Every row gives one point. Each copy is the shape, with its points in the same order, stretched, turned, moved and blurred by noise. Is it also mirrored, or only turned?
In the rows, 128 means zero.

Shape, 8 rows:
[[ 92 148 125]
 [151 121 171]
 [114 170 114]
 [ 84 105 134]
 [171 117 137]
 [138 146 153]
 [141  87 151]
 [177 149  73]]
Copy 1, 8 rows:
[[112 111 100]
 [118 121 173]
 [144 116  99]
 [ 76 129 126]
 [143 155 158]
 [133 113 137]
 [102 142 172]
 [163 179 100]]
Copy 1 is: mirrored
Copy 2 (8 x 3):
[[ 93 119 118]
 [158  90 174]
 [108 147 124]
 [101  79 111]
 [186 109 152]
 [137 115 158]
 [166  71 142]
 [190 166 107]]
Copy 2 is: only turned
Copy 3 (8 x 3):
[[172 104 157]
 [119 178 143]
 [181 128 135]
 [139  92 161]
 [106 169 101]
 [147 162 139]
 [102 140 133]
 [148 135  49]]
Copy 3 is: mirrored
Copy 4:
[[101 155 144]
 [162 118 147]
 [113 150 111]
 [ 95 135 180]
 [157  85 121]
 [155 135 125]
 [141  90 169]
 [125  76  64]]
Copy 4 is: only turned

Shape:
[[139 117 123 107]
 [152  90 169 113]
 [ 89 133 115 166]
 [100 103  93 160]
 [156 114 141 178]
 [124  91 144 114]
 [ 87  89 135 176]
 [139 100 155 103]
 [148  98 145 115]]
Copy 1, 9 rows:
[[134 112 106 120]
 [ 87  77 106 115]
 [150 134 181 145]
 [177 101 162 152]
 [103  99 131 177]
 [120  81 124 106]
 [138  86 182 143]
 [100  90 111 101]
 [106  89 102 111]]
Copy 1 is: mirrored
Copy 2, 9 rows:
[[129 103 131 113]
 [153  81 184 115]
 [131 167 122 171]
 [134 126 102 190]
 [195 110 138 152]
 [127  92 159 138]
 [144 136 147 200]
 [132  89 166 116]
 [146  86 154 117]]
Copy 2 is: only turned
Copy 3 (9 x 4):
[[126 125 142 119]
 [124 102 191 133]
 [ 84 182 128 163]
 [116 199 139 141]
 [143 144 160 188]
 [110 136 176 124]
 [ 93 196 176 174]
 [114 106 174 124]
 [128 116 173 128]]
Copy 3 is: mirrored
Copy 4, 9 rows:
[[117 111 119 117]
 [149 100 140  88]
 [148 181 106 130]
 [150 159  73 122]
 [188 125 131 150]
 [136 121 115  83]
 [181 177  95  95]
 [130 107 134  89]
 [140 103 127 102]]
Copy 4 is: mirrored

Shape (12 x 6):
[[ 84 115 131 128  97 168]
 [156 146  93 111 146  94]
 [139 125 111  92 118 151]
 [ 83 131 145 136  97 156]
 [117 108 158 128  85 152]
 [115 158 100 108 126 107]
 [ 80  98 161 130 104 165]
 [100 107 153 123 140 132]
 [156 183 131  94 181 156]
 [163 200 135  83 176 125]
 [109 121 111 114 141 157]
 [135 170 124  51 160 112]]
Copy 1, 12 rows:
[[127 121 169 141 105 188]
 [128 115  83 105 124 122]
 [151  98 118 111  89 161]
 [123 139 180 133 117 174]
 [162 131 168 155 103 154]
 [110 128 116 104 114 141]
 [148 109 191 151 119 185]
 [140 101 166 123 137 151]
 [169 124 115  46 135 155]
 [156 133 109  31 120 122]
 [135 103 130 112 130 182]
 [135  84 122  47 105 131]]
Copy 1 is: only turned
Copy 2:
[[ 91 116 114 112 124 177]
 [143 157 130 129 159  77]
 [149 146  99 113 153 135]
 [ 94 114 126 105 122 167]
 [126 118 117 102 106 172]
 [107 158 119 105 162 106]
 [102 116 125 122  99 192]
 [116 135 144 135 113 157]
 [179 166 165 129 202 120]
 [173 186 176 109 196 103]
 [122 129 120 148 149 151]
 [151 208 142 120 173 122]]
Copy 2 is: mirrored
Copy 3, 12 rows:
[[ 93  93 109 104  99 166]
 [161 177  86 117 145 117]
 [150 116  91 108 141 160]
 [ 96 103 117 106  81 155]
 [125  68 107 122  94 148]
 [138 172  91  93 106 134]
 [ 88  66 129 103  98 147]
 [112 101 134 102 117 114]
 [162 184 156 114 148 154]
 [186 197 150  96 127 136]
 [110 126 112 109 141 153]
 [178 166 122  58 130 130]]
Copy 3 is: only turned
Copy 4, 12 rows:
[[ 72 130 134 134  83 137]
 [162 165 135 121 164 116]
 [133 130 122  94 119 141]
 [ 71 137 144 143  86 143]
 [102 105 159 117  84 130]
 [121 186 127 133 134 139]
 [ 70 110 147 135  88 125]
 [ 81 116 145 128 138 109]
 [114 140 133 112 191 187]
 [118 166 146  98 199 188]
 [108 125 115 124 132 136]
 [107 181 125  79 189 158]]
Copy 4 is: only turned

Shape (12 x 9):
[[132 124 147 149 102 159 106  76 114]
 [135 148 111 148  97 176 164 153  71]
 [153 163 136 146 171 150  97  81 156]
 [149  91 182  88  99 130 152 154 152]
 [ 94 137 121 147 149 140 118 140 134]
 [209 191 158 106 143  40 137 108 108]
 [144 180 138 198 132 152 149 103  96]
 [161 136 140 138  59 140 129 124 125]
 [120 104 124 140 112 141 115 143 173]
 [165 115 137 144 140 175 109 130 139]
 [101  89 134 180 127 119 129 123  89]
 [144 137 107 133 156 117 164 120 136]]
Copy 1, 12 rows:
[[114  91 132 107 102 126 131  89  82]
 [144 149  78 170 102 139 131 151  57]
 [112 110 140 116 149 147 129  76 135]
 [177  98 148 106  83 116 159 169 141]
 [111 117 138 155 171 124 138 145 100]
 [164 161 113 145  92  74 164  67 191]
 [129 136 108 198 116 154 139  85  89]
 [144 106 113 135  58 120 105 129 111]
 [133  88 154 133 136 116 105 153 116]
 [149 114 146 124 125 141 118 108  99]
 [138  90 143 186 137  95 141 131  65]
 [170 113 106 154 159 123 133 114 138]]
Copy 1 is: only turned
Copy 2:
[[141 132 152 115 118 127  92  83 104]
 [182 129 102 137 104 193 102 158  63]
 [146 165 185 147 171  99 138 104 132]
 [112  90 161  75  97 175 128 167 156]
 [127 129 113 166 152 147 123 127 137]
 [108 106 228 131 110  60 172 192  82]
 [170 155 173 187 125 155 106 115  79]
 [160 127 147 110  74 132  96 148 114]
 [146 111 122 136 128 143 114 132 181]
 [167 134 162 121 164 152  97 140 130]
 [130  71 125 169 137 149  75  99 108]
 [159 107 145 154 138 132 165 138 127]]
Copy 2 is: only turned
Copy 3 (12 x 9):
[[ 82 152 107 141 145 128 106 189 139]
 [ 93 132  90 133 124 155 138 154  66]
 [127 143 145  91 179 139  92 154 154]
 [159 143 156 153 115  92 184 205 124]
 [119  99 119 131 142 164 126 148 147]
 [157 132 232 131 160  42 123  81  87]
 [ 87 147 126 143 187 164 104 135  95]
 [128 162 126 161 101 112 121 163 113]
 [161 129 109 141 117 139 140 170 157]
 [143 132 107 119 152 137 101 197 118]
 [ 96  90  84 182 150 129 124 160 143]
 [144 128 120 112 168 117 157 118 118]]
Copy 3 is: mirrored
Copy 4:
[[111 128 112 141  81 186  93 116 118]
 [120 167  93 151 115 163 169 164  70]
 [137 147 129 105 122 184  93 117 170]
 [112  60 148 114  93 105 144 160 122]
 [ 88 145 138 151 150 145 142 122 139]
 [136 162 120  25  81 103  51 173 136]
 [104 195  60 117  99 185 128 140 138]
 [129 131 116 157  69 145 105 158 114]
 [117 101 142 179 130 125 128 125 153]
 [140 101 115 140 140 168 119 150 142]
 [ 63 126  81 153 134 133 113 110 115]
 [139 142 109 106 132 119 138 114 127]]
Copy 4 is: mirrored

Shape:
[[114 119 119 150 144 106 127 134 150 120 118]
 [103 121 114 151 118 126 158 112 167 132 130]
 [130 129 141 103 112 139 117 136 110 121 118]
 [134 117 134 106 123 129 118 127 128 120 147]
 [102 122 130 135 136 143 132 135 107 123 129]
 [119 135 131 153 125 123 133 125 115 170 133]
 [130 124 124 130 120 105 116 129 153 168 148]
 [132 127 134 117 116 140 114 124 172 149 116]
 [117 121 118  96 113  69 120 135 116 123 121]
 [130 135 152 137 110 122 108  98 116 129 128]
 [128 130 140 143 111 139 122 132 170 123 139]
 [  7 129 132 146 117 128 109  97 119 151 140]
 [ 80 127 123 146 178 139 108 132 113 144 125]
 [132 144 175 129 122  94 223  76 113 121 127]
 [132 189 119 125 113 138 113 119 112 132 121]
 [126 138 141  83 120 135 108 133 127 130 163]
 [128 119 111 133 128 132 112 100 122 142 125]]
Copy 1, 17 rows:
[[106 118 127 147 161 106 107 129 135 133 130]
 [ 93 122 110 155 126  98 127 102 141 157 152]
 [137 118 133 113  99 123 119 145 121 121 120]
 [118 105 130 102 118 120 114 120 105 109 132]
 [ 93 133 124 142 119 130 120 139 114 119 117]
 [116 143 147 155 127 127 131 135  96 137 160]
 [121 122 160 122 143 110 110 119 100 150 177]
 [135 116 155 121 120 119 124 107 145 160 142]
 [130 109 118 109 131  76  80 159  93 129 125]
 [148 140 146 130 107 112 104 121 111 106 122]
 [118 119 148 130 111 120 104 108 158 130 150]
 [ 42 172 153 153  82 112  75 116  84 165 106]
 [ 73 144 146 136 154 149 117 136 102 140 102]
 [117 170  78 140 117  48 186 120 127  93 164]
 [159 166 103 137 110 141  98 136 120 129 138]
 [120 117 134  77 105 125 104 123 106 121 141]
 [139 124 125 140 131 128 118 115  96 135 121]]
Copy 1 is: only turned
Copy 2 (17 x 11):
[[104 141 134 146 130 130 108 162 110 115 136]
 [ 97 160 115 156 104 131 139 142 123 123 150]
 [110 112 138  87 116 129 139 133 120 122 112]
 [118 112 131 104 124 122 135 133 130 102 139]
 [107 111 114 128 135 141 143 142 103 137 133]
 [132 143 117 128 119 136 133 140 101 166 164]
 [123 138 125 119 107 112 111 141 132 135 174]
 [ 99 142 142 111 103 130 110 126 158 131 138]
 [101 124 131  84 112 107 119 161  87  97 142]
 [130 123 160 116 103 129 131 110  94 128 138]
 [112 126 151 148  98 117 128 136 148 120 135]
 [ 53  86 113 158  90 129 133  96  65 162 190]
 [ 94 110 102 150 168 142 113 130 100 157 148]
 [101 193 157 112 137 122 213 132  82 120 156]
 [128 135 121 110 113  94 134 106  93 153  96]
 [107  97 120  91 126 101 142 112 140 108 140]
 [127 134 119 116 113 144 122 112 106 126 140]]
Copy 2 is: mirrored
Copy 3, 17 rows:
[[107 113 151 143 152 141 132 131 152 133 105]
 [113  98 148 146 140 174 144  99 119 139 120]
 [124 149 132  99 110 118 122 129 133 132 118]
 [145 143 129 121 126 131 120 129 148 132 132]
 [101 145 129 140 122 125 153 124 131 130 123]
 [108 118 133 152 120 116 124 132 103 156 123]
 [128 112 130 139 138 142  97 140 130 164 136]
 [127 136 148 112 131 165 104 126 131 170 107]
 [116  94 117 101 139 101 105 118 161 126 138]
 [132 139 155 136 107 110 103 108 128 135 121]
 [130 136 167 128 126 174 117 135 132 139 126]
 [ 41 129 131 182 104 138 135  56 133 164 180]
 [ 79 160 131 171 149 117 149 127 144 159 117]
 [169  74 183 114 121  84 182  71  93 126 127]
 [112 154 149 106 145 111  93 115  85 127 128]
 [142 161 126 105 131 129 111 131 140 146 160]
 [125 135 119 146 132 129 110 111 130 143 103]]
Copy 3 is: mirrored
Copy 4:
[[102 127 123 159 116  97 125 130 160 113 127]
 [ 95 104 122 149  99 137 153 115 177 123 136]
 [120 123 129 112 118 130 117 142  95 105 115]
 [122 117 116 119 116 124 107 119 106 128 129]
 [ 98 131 146 145 132 130 135 127 112 109 123]
 [101 132 154 137 128 137 128 153 142 145 129]
 [104 122 111 131 112 126 109 149 144 158 143]
 [ 98 130  96 119  97 139 118 141 145 127 108]
 [115  97 127 111 115  82 110 151 113 111 159]
 [117 125 156 122 101 135  87 126 130 116 124]
 [119 128 103 154  85 140 120 128 145 125 120]
 [  8 129 171 161 100 157 121 115 123  98 178]
 [ 58 168 149 157 154 117 122 127 126 114 128]
 [146 100 209  84  79 110 181  82 163 149 123]
 [133 160 139 111 124 158 119 158 129  96 147]
 [117 138 109 106 112 137 107 127  82 135 144]
 [101 117 135 120 138 141 100 127 146 118 126]]
Copy 4 is: mirrored

Shape (17 x 12):
[[105 175  94 153 170  94 128 132  99 108  93 110]
 [115 180 108 103 143  90 118 109 108 185 128 128]
 [155 118 121 145 122 137 165 156 123 190 135 163]
 [ 98 103 140 132 162 152 113  94 132  94 120 140]
 [159  93 117 114 189 178  98  71 150 103 112 153]
 [104 157  77 114 126 150 154 108 131 125 106 138]
 [113 132 136 172  95 114 130 134 141 100 130 172]
 [134 127 166  90 131  89 168 151 102 129 169 161]
 [112 135 142 150  92 125 187  92 142 113 141  93]
 [140 109  87 108 174 116  77 134  99  99 138 147]
 [144 210  79 138 159 116  94 125 133 110 105 116]
 [122 137 124 102 126 109 112 126 151  80  79 117]
 [102  72 137 110 162 136  92 128 129  91 124 123]
 [101 136 118 128 194 124  84  94  93 103  73 132]
 [123 153 136 116  89 146 144 131  89 133 117 122]
 [103 190 129 122 157 136 112 160 129 142 136 113]
 [129  94 116 155 117  74 157 126  41 156 152 116]]
Copy 1 (17 x 12):
[[186 110 186 170  70  75 118 164 145 107 164  76]
 [186 150 195 148 105 141 110  97 127 125 187  75]
 [144 106 126 160 117 193 143 121 126 201 149 147]
 [116 138 109 146 129 105 123 153 115  85 125 113]
 [137 166  76 139 144 135  75 162 138  77 126 157]
 [187 136 108 135 117 131 144 134 166 128 141  77]
 [120 134 135 124  74 119 170 125 129 135  86 133]
 [134 147 134 110 135  93 156  93  89 173 174 147]
 [182  74 126 115 148 125 179 127 101 129 102 100]
 [147 186 137 149 100  82  67 161 128 143 143 112]
 [190 156 205 140  87  93 103 152 189 106 137 106]
 [138 112 142  75  96  82 110 151 157  99 132 107]
 [ 95 132 115 132 123  89  89 162 110 113 127 100]
 [147 148 152 162  79  95  93 186 123  59 174  89]
 [163 135 143 100 128 149 177 176 117 161 150  98]
 [131 139 205 160 133 110 136 130 166 131 167  90]
 [204 104 145 164  89 134 134 164  24 199 153  83]]
Copy 1 is: mirrored
Copy 2:
[[135  74  91 152 111 126 136 169  82 123 118 134]
 [152 108  83  77 125 114 141 152 104 137 152 160]
 [123 131 159  90 137 167 137 152 178 151 136 158]
 [122 127 161 159 121  91 111 116 125  97 128 157]
 [161 172 163 184  95 128  95 102 133  94 118 197]
 [177 107 137 130 102 103 139 123 153 149 128 127]
 [ 66 100 143 139 114  94 137 124 171 136 123 137]
 [122 125 117  79 170 130 164 124 173  77 148 152]
 [126  76 126 119 175  63 114  97 185 150  93 111]
 [124 147 114 164  95 168 122 121  92  79 171 162]
 [143 117  62 147  71 126 119 146 108 123 107 138]
 [153 112  94 166 117  79 112 139 167  95 134 143]
 [125 146 158 172 134 113 100 128 124  77 160 145]
 [146 100 131 171  94 113 110 163  62  81 137 180]
 [143  85 127  82 124 112 108 128 167 109 135 127]
 [129 140 103  96 108 117 123 168 125 114 118 115]
 [ 98  43 125 103 174 171 128 134  95 122 170 148]]
Copy 2 is: mirrored

Shape, 17 rows:
[[ 95 140 171  98  71 123 134  86 139 142 113 171]
 [178 127 136 131  95 123  96 172 134 106 103 127]
 [ 99 164  97 126 151 131  91 126 114 127 120 101]
 [128 108 117 135 119  62 144 110 107 150 117 121]
 [ 88 153  95 154  80  82  63 109 147  90 153  92]
 [180 109  96  92 151  85 148 172 151 147 155 147]
 [118 154 106 154 102 131 146 159 164 145 108 131]
 [183 151 130 133 153 150 132 102 140 146 102  99]
 [123 159  95 124 118 150 149 147 140 132 103 108]
 [104 154 102 145 109 154  99 166 141 149 214 104]
 [110 135 162  41 154 123 136 164 147 119 128 111]
 [157 112  91 151 141 145 133 146 122 117 112  99]
 [110 154 112   8 145 153 106 170 115 120 100  98]
 [142 160 160  67 110 158 125 125 114  74 106  97]
 [ 87 164 147 121 140 159 130 163 124 127 104 130]
 [107 157 105 144 122 102 144 142 145 142 195 183]
 [ 88 111 124  87 153 130 126  93 156 142 181 160]]
Copy 1 (17 x 12):
[[127 105 174 127  72  79 123 120 106 174 137 138]
 [121 139 137 140 105 125 103 179 138  84 110 103]
 [107  98  77 114 142 121 142 131 113 130  80 109]
 [ 99 149  85 105 125  92 103 118 131 132 137 180]
 [ 62  63  57 158  95  97  99 150 138 110 133 109]
 [152 144  95  87 149 143 121 202 139 138 152 165]
 [131 107 126 173 115 127 141 149 153 146  85 157]
 [176 153 112 149 158 102 141 107 134 122 118 101]
 [141 112 108 139 114 130 151 132 159 146  77 125]
 [ 96 102  56 170  99 179 166 179 107 158 128 100]
 [107 125 152  48 147 122 138 187 139 187 110  86]
 [129 133  91 138 134 155 133 117 152  98 108 120]
 [134 108 117  22 118 136 125 183 130 174  53  65]
 [117 120 149  87  91 100 150 143 151 135 109  40]
 [ 99 112 155 120 132 133 174 143 119 154  63 112]
 [114  88 101 145 110 133 181 179 109 154 159 179]
 [131  78 117  93 137 144 147 130  94 183 177 138]]
Copy 1 is: mirrored
Copy 2:
[[154 115 128 132  92 126 159  84 102 126  81 150]
 [172 115 127 123 160 108 126 171 130 101 105  82]
 [111 124 109 104 158 148 106 137 129  64 162 129]
 [104 104 109 134 158  68 108 107 114 156 121 123]
 [133  93 128 108 159  87 115  96 153  17 142 114]
 [145 116 139  91 149  63 141 187 124 194 142 124]
 [101 133 110 138 112 123 172 137 137 114 150  93]
 [147 145 120 120 175 163 123 123 154 159 141  88]
 [121 135 104 113 120 148 139 141 129 109 159  88]
 [131  94 190 122 110 126 142 172 146  81 212 120]
 [140 179 165  64 105 128 123 160  93 121 109 155]
 [125 124  99 127 147 137  94 174 157 128 158  76]
 [139 125 131  24 103 176 116 175  71  91 120 123]
 [190 168 131  96 126 168 102 130  93  75 120 100]
 [106 154 118 129 109 163 139 159 108  81 146 135]
 [137 109 139 138 118  67 172 149 130 130 178 169]
 [141 119 149  96  83 128 119 138 146 151 132 189]]
Copy 2 is: mirrored
